Rows are points. A path goes straight from each point to the next, and from the last back to the first. The post is the endless flat space through its rows: a point in 2 columns, a line in 3, a plane in 4, and so on, so that a path can go around it. How many times does the path go around the post? Going back the other way cancels.
In the rows, 128 means zero.

Post, one row:
[[109 129]]
Path, 17 rows:
[[ 96 111]
 [148  89]
 [132 133]
 [109 196]
 [ 46 122]
 [ 94 106]
 [189 105]
 [153 157]
 [102 162]
 [100 149]
 [123 163]
 [ 77 160]
 [ 84 112]
 [122  47]
 [141 136]
 [123 194]
 [ 73 142]]
Times around: 3

Post, 3 rows:
[[ 88 134 117 106]
 [146  77  93 112]
 [121  85 146 153]]
Path (17 x 4):
[[ 80 159  87 147]
 [159  97  89 114]
 [134 106 115  68]
 [157  43 124 133]
 [ 64 115 107 125]
 [129  81  88 174]
 [112  47 120 125]
 [114  81 126  93]
 [121 145 121  97]
 [136 156 139 136]
 [114 105 146 117]
 [151  70 134  83]
 [145 124 122 113]
 [134 107 119 148]
 [134  55  75 138]
 [135   7  92 129]
 [ 99  96 124 137]]
Times around: 0

Post:
[[ 69 168 108 156  64 101 156  62]
 [107 125 122 157 133 149 153  65]
 [117 151 210 111 181 145 127 185]
 [153 152 193  75 177 137 102 149]
 [171 137 129 123 143  96 162 184]
 [119 109 161  95 149 129 106 170]
 [ 98 162 102 122 106 181 155  89]]
Path, 24 rows:
[[108 144 137 137 151 113 143 151]
 [136 186 140 120 138 178 148 170]
 [154 154 169 160 129 131 174 128]
 [127 114 156 118 116 140 153  49]
 [137 117 229  85 143 172 129 203]
 [118 167 149 158 113 107 151 118]
 [ 73 143 142 195  95 159 142 118]
 [120 160 155  92  67 109 148 175]
 [106 155 158 111 110 108 169  86]
 [ 86 154 157 135 171 141 165 129]
 [ 90 118 126 179 175 127  83  79]
 [126 162 170  84 109 148  66 116]
 [110 140 157 137 105 122 141 121]
 [183 101 144 130 203 249 177 115]
 [100 138 151 171  95  84 154 118]
 [143  91  95 163 124 100 124 174]
 [177 147 125 131 224 219 130 115]
 [115 104  90 144 135 204 115 135]
 [152 167 170 165 100 139 189  67]
 [133 138 135 127  97  92 179  97]
 [ 70  95 118 122 130 130 164 168]
 [ 83 163  96  99 167 161 107 141]
 [161 189 106 101 144 108 208  70]
 [122 169  80  84 106 163 153 110]]
Times around: 2

Post, 11 rows:
[[112 135 144 129 188 114 135 145 107 158  69 138]
 [133 164 136 176 161 130 140 121  95 101 109 163]
 [157 156 119 129 143 103 164  92 153 158  81 113]
 [154 136  65  67 121 114  91 184 132 134  88 149]
 [136 124 105 136  58 132 156 101 143 134 187  69]
 [138 133 193  74  79 134  29 135 190 159 113  54]
 [133 124 126  73  96 127  62  86 131 127 133 118]
 [149 113 119 117 152 117 175 145 170 111 163 124]
 [141 178 166 126 168  93 180 140 108  85 172 134]
 [142 122 178 160 179  90 130 142  76  61  86 128]
 [150 145 115  96 108 177 123  96  90 126 100 128]]
Path, 17 rows:
[[184 192 174 105 138  53 124 158 176 122 136 117]
 [166 155 202  87  78 184  68 112 147 151 116  52]
 [151  54 130  48 175  85 111 136 147 129 187 137]
 [134 156 163  92 117 143 134  43 110 167 148  35]
 [122 147 113  66 159 134 127 102  66  89 121 154]
 [ 71 183 155  75 103 171  87 121 127 163 115 137]
 [116  93 119 127 180  78 148 200  89 110 103 153]
 [146 161 214 177 209 164 180  95 165 182 127 127]
 [157 124  92 207 119 117 166 100 141 128  80  88]
 [117 153 165  96 150 161  83  99 194 147  71  94]
 [ 57 149 157 134 209 137 168  96 105 125 187 145]
 [ 89 215 180 111 130 177  61  60  76 153  95 166]
 [155 149 152  88 167  51 203 124 119 152 123 140]
 [157  93 161 135 161 117 147 100 124 127 161 124]
 [154 140 105  77 178 108 164 156 118 115 118 129]
 [109 145 115  71  99  68 148 104  95 121 112  59]
 [164 178 122 139 120 107 154 162 137  65 152 152]]
Times around: 3

Post, 17 rows:
[[115  97 144  95 121 151 161 131 155 146 110 101 163 131 149 139 111 116]
 [114 148  91 106 192 159 102 128 138  86 134 208 125  80 125  77 130 123]
 [ 57 196 145 134 219 127 132 180 132 141 153  84 159 106 214  79 193 126]
 [127 128 141  55 133 174 103 131 111 129 169 194  73 102 137 120 127 148]
 [128 138 115 140 106 137 132 152 105 113 140 182 100 172 132 134 118 111]
 [155 121 161 133 125 145 156  52 108 152 125 100 210 100 160 151 148 115]
 [160 136 168 129 142 106 180  74 137 114 137  79 154 141 134 130  98 142]
 [112 157 130 137 167  76 142 157 149 210 160  80  85 127 165  55 152  56]
 [113 123 170 173 120  71 130 123 173 166 129 148 161 100 102 140 107 152]
 [139 183 110  75 135 196 123 138 164 132 134 162  37 133  91 121 167 138]
 [125 141  97 129 187 180 145 152 117 163 150 179  88  93 146 115  94 128]
 [109 123 127 159 104 101 175 107 154 139 189  73 183  76 137 114 128 138]
 [138 114 141 142 162  83 118 126 129 115 128  91 159  81 129 178  97 111]
 [ 81 137 114 139 136 172  87  97 161 126 152 155  92 124 165 119 115 123]
 [125 132 206 130 113 138 159  88 148 131 172 115 204 105 112 157 100  91]
 [ 99 125 163 142 102 133 115  93  89 146 123 102 169 106 103 117  67 136]
 [ 81 122 145 135 118 179 127 138 117  96 137 167  48  74 135  90 126 142]]
Path (25 x 18):
[[ 94 146 109 138 213 171 140  89 145 132 109 153 120  65 160  92 213 125]
 [ 96 184 137  97 134 163 135 168  90 136 185 190 160 127 134 155 105 125]
 [182 147 130  72 165 127 153 165  83 115 158 140 105 118 137 113  66 103]
 [154 160 141  77 172 124  90 146  95 133 136 111 136 115 134 112 134 149]
 [121 102 174 131 102 161 163  80 133 138 185  92 153 138 155 110 135 148]
 [ 57 126 165 139  67 178  86  45  88 131 177 151 134 103 175 121 145 135]
 [104 154 145 122 124 157 157 136 183 202 134 148 184 142 152 129 148  60]
 [102 126 125 164 112 120  99 100 159  70 124 101 166 100 175 139 130 111]
 [ 72 164 148 140 202 173  92 149 205  95 127 138 154 102 130  66 131 145]
 [102 177 187 173 133 149 110  88  63  98 144 169 142 159  89 163 149 136]
 [ 87 113 218  98 153 120 129 115 137  92 144  86 125 144 146 104  91 138]
 [129 166 177 104 133 180 115 119 119 119 139 155  62  60 110  86 158 184]
 [158 179 131 120 111  96 137  96 178 170 168 103 125 132 143 172 154 127]
 [ 63 136 141 111 123 174 153 127 163 206  93 126 178 157 169  98 113 103]
 [161 115 164  95 119 162 155 164 122 121 191 131  89 107 182 151  71 106]
 [ 96  85 140 142 137 131 121 108 169 132 124  72 122 109 191 126 121  95]
 [ 83 133 123 132 156 159  95 101 192 130 114 119 105 138 166 113 107 182]
 [147 137 134 106 169 179 124  93 202  71 119 113 105 101 160 136 118 147]
 [159 124  70 164 183 112 163 155 187 160 117 121 149 138 174 132 160 149]
 [ 82 146 138 153 143 111 114  98 178  53 152 111 129 127 125 109 210 123]
 [ 66  92 116 167 131 131 155  93 189 167 125 184 135  56 111 116  95 166]
 [148 175 145 122 158 128 183 144 136 134 123 144 204 136 130 135 137 108]
 [ 82 176  97  76 171 152 132 143 104 133 117 140 120 113 155 132 136 141]
 [ 74 107 188  89 114 127 112 147 180  71 136 152 116 142  97 160 149 184]
 [ 78 106 115 130 174 143 151 249 147  80 127 122 108  92  92  96 145 104]]
Times around: 2

Post, 17 rows:
[[128 135 151 114 133 135  91 132 160 129 169  98 162  93 161 175 183 115]
 [105  80 150 160  87 158 103 150 146 120 140 153 192  83 164 125 172 153]
 [131 128 191  89 122 141  92 120 145 115 154 133 173  98 174 172 122 177]
 [ 93 145 138 190  91 129 123 173 101 161 111 172 130 154 114 176 112 122]
 [120 146 175 101 106  70  89 107 144 121 200 167 183  84 151 164 191 143]
 [109 161 121 127  98 127 151 154 127 169  89 148 111 174 111  95 140  92]
 [116  72 126 139 102 123 140 111 135 124 108 133 119  79 160 152 148 133]
 [107 115  97 165 141 107 142 187  84 115  96 136  85 151 118  78 119  99]
 [149 195  89 131  78 126  97 135 103 171 179 132 144 119 114 146  74 148]
 [121 129  72 153 129 125 146 128 102 127 104 143 133 189  64 119 109 117]
 [150  72 141 125 124  98 140 163 179 139 167 171 166  94 137 149 155 141]
 [ 72 171 118 143 124 131 188 155  94 146 105 130  84 147  61 106 162 127]
 [148 211  98 188 115 109 115 112 145 133 156 141 114 168 112 115  67 132]
 [ 36  73  98 132 130 131 139 157 153 139 131 147 156 119 133 133 126 120]
 [113 146 144 186 133  91  97 161 153 173  54 142 131 126  84 105 145 113]
 [113 133 170 123 126 174  86 116 114 142 165 195 122  84 156 173 157 151]
 [106 187  58 172 137 127 187 156  94 140  66 161 138 144 100 113  92  78]]
Path:
[[229 157 128 109  98  81 112 134 130 163 102 118 149 137 124 107 102 114]
 [143 187 122 197 173 149 107 198 104 144  82 103  61 133  85  88 127  75]
 [102 141 136 126  99 163 116 179 143 146 118 187 168  53  89 104 217 134]
 [119 118  28 147 120 190 160 132 134 119 142 114  78 115 145 147 129 138]
 [141 169 109 103 104 121 117  82  86 152 136 140 123 117 139 176 122 135]
 [162 163 110 101 118 161 129  66  66 157 127 117 135 113 105 157 115 112]
 [ 90 160 105 228  97 178 103 181  70 187  98 138  97  92 134 134 105  59]
 [138 197 104 127 114 122 122 118 122 179 133  52 107 126 105 138  92 114]
 [143 161  66 152 188  95 149  99 212 111 114 176 158  65 124  12 123  95]
 [ 85  93 176 118 130 114  74 174 132 130  79 133 152 122  91 178 156 149]
 [138  90 153 102 103  55 168 169 163 127 145 171 134  83 152  78 109 144]
 [132 102  74 213 122 109 117 137 118 136  73 109 107 122 140 130  58  76]
 [ 92 165 183 130  79  77  97 131 162 172 184 183 149  77  78 110 193 169]
 [ 57 102 109 197 118  78 115 124 179 119 186 130 188 144  97 142  95 139]
 [111 109 144 113 120 142 155 138 129 186 103 178 153  95 155 169 145 138]
 [152  62 134 146  87  69  91 200 167 172 153 249 229 123 122 120 134 205]
 [ 57 167 109 160 111 136 172 112 140 123 137 185 114  88 112 162 179 138]
 [101 209 152 147  83 118  89 122 124 154  24  86 164  80 125 111 178  90]
 [162 175 115 147 141 120  80 169 175 123 109  81 125 152 125 123  69 153]
 [182 172  96 138 132 133 134 123 169 176 134 128 132 164 107 137 141 140]
 [121 121 150 122 158  81 105 150 102 141 126 140 163 165  87 161 116 135]
 [147 137  95 132  98 116 124 110  74 132 161 120 113 134 107 160  52 119]
 [ 54 116 140 142  97 118 137 144 176 173  67 161 102 112 146 134  87 131]
 [ 82 148 179 117 169  99  97 162 134 113 114 189 143  92 190 212 110 151]
 [115  95  67 150 133 125 218 190  49 111  92 173 170 121 138 112 116 144]
 [ 52  77  69 150  89 102  99 106 115 145 102 183 236 161 111 155 104 126]]
Times around: 2

Post:
[[102  56 140 108  77 103 130 141  86  86 166 146 140 125 110 163  99 106]
 [158  85 110 135 121 138 118 131 139  95 120 120  93  62 131 133 111  98]
 [133  94 129 101 116 111 126 135  97 154 124 106 125 133 130  91 123  84]
 [136  82 168 136 101 121 154  67 124 126 156 147 119  85 150 112  86 129]
 [108  76 158 145 124 134  85 117 143  91 145 139 144  62 180 107 101  46]
 [114  88 172 124 135 192 122 143 122 150 121 154 111 130 145 160 119 117]
 [122 116 120 156 114 135 133 150 169  89 136 117 126 239 136 122 141 167]
 [ 88 110 133  92 144 144 110  76 113 132  91 103  98 105 131 149 149 109]
 [148 108 180 148 113 131  81 119  94 132 109 105 115  86 155 148 127 102]
 [147  97 169 150  95 153 128 115 157  96 114 139 163  97  92  99 103 104]
 [104 111 174 170 131 131 146 131 143  94 125 146 115  85  80 112 121  83]
 [112 114 110 137 161  66 107 152 161 122 130 145 143 211  83 146  99 184]
 [ 99 147  86 169 128 110 163 157 149 142 121  93 158 183 137 147 104 154]
 [155 162 122 120 162 109 132 171 191 128 170 115 167 200 100 152 158 187]
 [145 101 122 163 178 176 102  86  94 111 133 150 137 101 149 150 120  80]
 [101  74 112 176 109 149 104 114 142 146 134 137 119  74 109 134 173 101]
 [115 187  86 109 102  92 117 150 146 123 139 178 158 205 121 128 129 175]]
Path, 31 rows:
[[139 153 130 184  82  76  96 176 170  47 174 157 158 117 100  82 145  45]
 [106 124  35 117  84 103 112  65  40 122 111  96  81 143 104 153 151 131]
 [ 98 155 119 157 132 156 120 134 205 109 121 125 154 110 103  61 165 109]
 [ 68 105 160 118  55 118 199 168  84 180  88  70 172 157 150 151  63 144]
 [ 95 104 130 168 142 151  98 164 114 129  84 150 131 139 146 120 131  51]
 [134  76 150 124  83 180 151 132 124 132 118 115  85 219 182 137 127 118]
 [128  99 126 117 131 120  38  93 119 138 128 145 110 131 103 184 141 123]
 [192 145 116 126 111  91 127 161 126 104 151 120  97 126  50 129 161 153]
 [112  69 159 162  92 151  70 117 152  66  79 126 117  44  61 123 169 113]
 [146  40 131 144 139 130 110  85 127  95 149 121 131  68 171 115 116  83]
 [157 121 164  79 104  88 130  79 139 116 135 117 153 140 149 105 147 124]
 [133 138 140 143 153  53  94 104 126 138 106 113 110 126  98 158  82 123]
 [ 96 125 135  85  26 101 125  81 100 175 137 101 131  66  81 123 141 140]
 [ 58 140 123 178 165 140 129  43 156  96 153 178 116  73 134 131 127 123]
 [107  78 192 130 140 138 151 148 111 128 170 115  59 124  41 178 180 138]
 [118  99  80  82 137 126 156  97 115 118 162 151 101 139  86 146 136  90]
 [213  84 179 100   7 125 117 148  60 186 181 175 177 119 159 160 155 139]
 [161  91 150 161 167 113 132 111 184  75 167 157 136  76 126 104 110 110]
 [116  98 176 134 131 117 121 138 113  95 168 133 116  99 120 109 131 119]
 [124 120 103 111 119 128 108  88 102  93 125 151 145 117 109 113  85 107]
 [115 136 153 213 105 177 129 155 164  81 117 166 145 117  36 153 155 113]
 [ 75  82 126 175  81 150 133 137 113 118 116 115 107 111 152 143 133  73]
 [145  96 153 141 154 144 157 169 122 133 156 143 174 181 105 181 101 149]
 [133  90 143 143  69 140  96  74 163  76 116 105 132  98 180  87 157 120]
 [151 145 129 135  54 156 100  87 127  86 118  94 123  93 144 120 148 149]
 [117  96 162 119 112 107 135 138  77 122 169  99 141 161 122  95 123  66]
 [151 112  94 156 158 111  69  67 129 119 140 159  92  95 153 121 133 110]
 [138 158  92 118 134 194 152 115  99 126 147 142 128 145  93 156 124 148]
 [142  76 127 147 113 113 130 212 127  94 196 124 200 112 138  97 107  74]
 [102 147 147  60  69 106 124 117  90 142  68 121  97 116 160  87 141 109]
 [ 99 114  73 166 126 122  86 124  94  72  88 109 126 144 184 153 162  51]]
Times around: 1

Post (17 x 18):
[[189 152  83 107 134 146  81 146 130 142 110  84 142 124 136 130 153 129]
 [ 54  97 118 125 134 140 119 160 130  83  86 148  79  88 134 135 129  64]
 [143 108 110  99 162  99 102 105 130 136 157  99 141 111 157 129 196 124]
 [ 43 112 133  86 133 186 127 157 120  93 129 135 113 124 147 101  73  75]
 [ 77  87 112 100 100 166 163 103 124 128 101 136  89  87 157 107 104 103]
 [176 129 124 116 127 143 116 116 123 134 130  89 121 152 178 201 132 128]
 [164 156 120 124 134 139  80 103 121 166 147 115 169 130 135 167 166 123]
 [109 196 129 144  92 113 128 167 131 162  82 113 134 116 194 132 127 141]
 [158 112 124 146 120  89 123 113  80 116 153  97 139 110 152 139 154 111]
 [ 55  94 165 120 142 149 116 106 132  84  76 108 110  99 141  97 125 118]
 [ 82 122 148 107  88 156 155 136 160  76 117 113 102 114 118 128 124  71]
 [115 167 112 169 100 157 137 147 159 125 109 138 113 156 183 134 115 166]
 [132 189 127 113  92 148 103 128 131 135 106 161  73 151 177 137 124 177]
 [161 127 118 121 155  83 131 112  95 148 126 138 140 145 122 144 157 117]
 [170 110 126  92 124  91  92 119 162 133 125 125 158  87 155 156 132 151]
 [184 113 151 125 119 123 105 123 129 173 129 118 117 124 146 135 190 137]
 [147 203 124 155 125 155 125 149 161 155 117 129  91  91 187 131 116 144]]
Path:
[[  7  80 138 119 171  77 114 126 105 106  80  82 200  99 154 113 172 132]
 [110 115  85 128 137 145  99 113 146 105 102 122 125 173  91 134 115 143]
 [ 86 129 125  63 117 131  86 178 164 129 141 130  75  91 175 187 118  34]
 [122 110 154 110 139 100  99 123 114 105  87 131 160 148 140 149 140 115]
 [120 101 162  83 108 139 123 149  99 131 144 163 158 122 134 161 141  91]
 [161 179 128 104 120 209 110 164 125 148 127 105 134 179 102 155 134 120]
 [123 183 122 136 156 132  85 131  85 169 130 137 110 129 175 121 127 152]
 [142 140 116 115 146 126  88 134 156 147 116 129  88 177 143 160 162 106]
 [127 118 100 110 112 108 130  89 114  63 156  42 163 135 178 124 149 104]
 [ 63 154 172 117 170 117 152 166 136  66  82 113 123 177 179 207 154  85]
 [107 134  99  89 163 214  88 159 147 136  84 130 140 179 119 124 147 129]
 [164 171  98 115 116 165 101 177 167 189 135 174 140  77 194  86 103 146]
 [ 98  95 162 151 111 177 105 145 123 124 151  78 161 181 176  96 114 109]
 [106 118 134 163  70  57 153 123 117 139 101 134 103 121 159 111 155 145]
 [ 74  72 134 157 148  32 163 116 103 115 103 134  95  60 128 115 198 115]
 [108  93 179 174  89  64 185 112 128 123 133 126 152  71 130 154 203  98]
 [140 116  77  97 170 153 110 108 138 106  99 128 107 121 181 171 127 142]
 [130 200  65 141 121 196 116 178 125 161 132 148 105 158 132  87 151  56]
 [138 114 106 103 139  90  89  85  92  95 116 144 129 118  84 167 119  84]
 [120 122 115 101 137 119 112 101 163 116 159 140 115  84 105  93 126 137]
 [135  64 119 161 130  86 159 127 120  99 112 139 107 125 133 109 195 152]
 [106 104 138  77  61 113 165  89 162  86  64 112  81  48 149  83 142 146]
 [ 90  95  90 135 109 116  97 150 120 101 120  96 152  91 196 137 165  89]
 [ 80 142 128 153 145 130 107 100  71 126 100  88 150  97 136 118 129  77]
 [149  78 152 145  66 116 147 108 146 172 125 144  84  91 172 136 145 165]
 [135 177 149  57  89 177  55 151 221 174 121  79 134  46 189 124 115 139]
 [121 143 186 217  84 111 155 122 132 111 112 127 105 150  97 128 181  66]
 [150  97 106  90 101 117 121 133  85 126 127 144 101 121 174  64 124 159]
 [122 115  92 100 159 161 105  93  99 113 157 127 147  30 134 114 142  82]]
Times around: 0
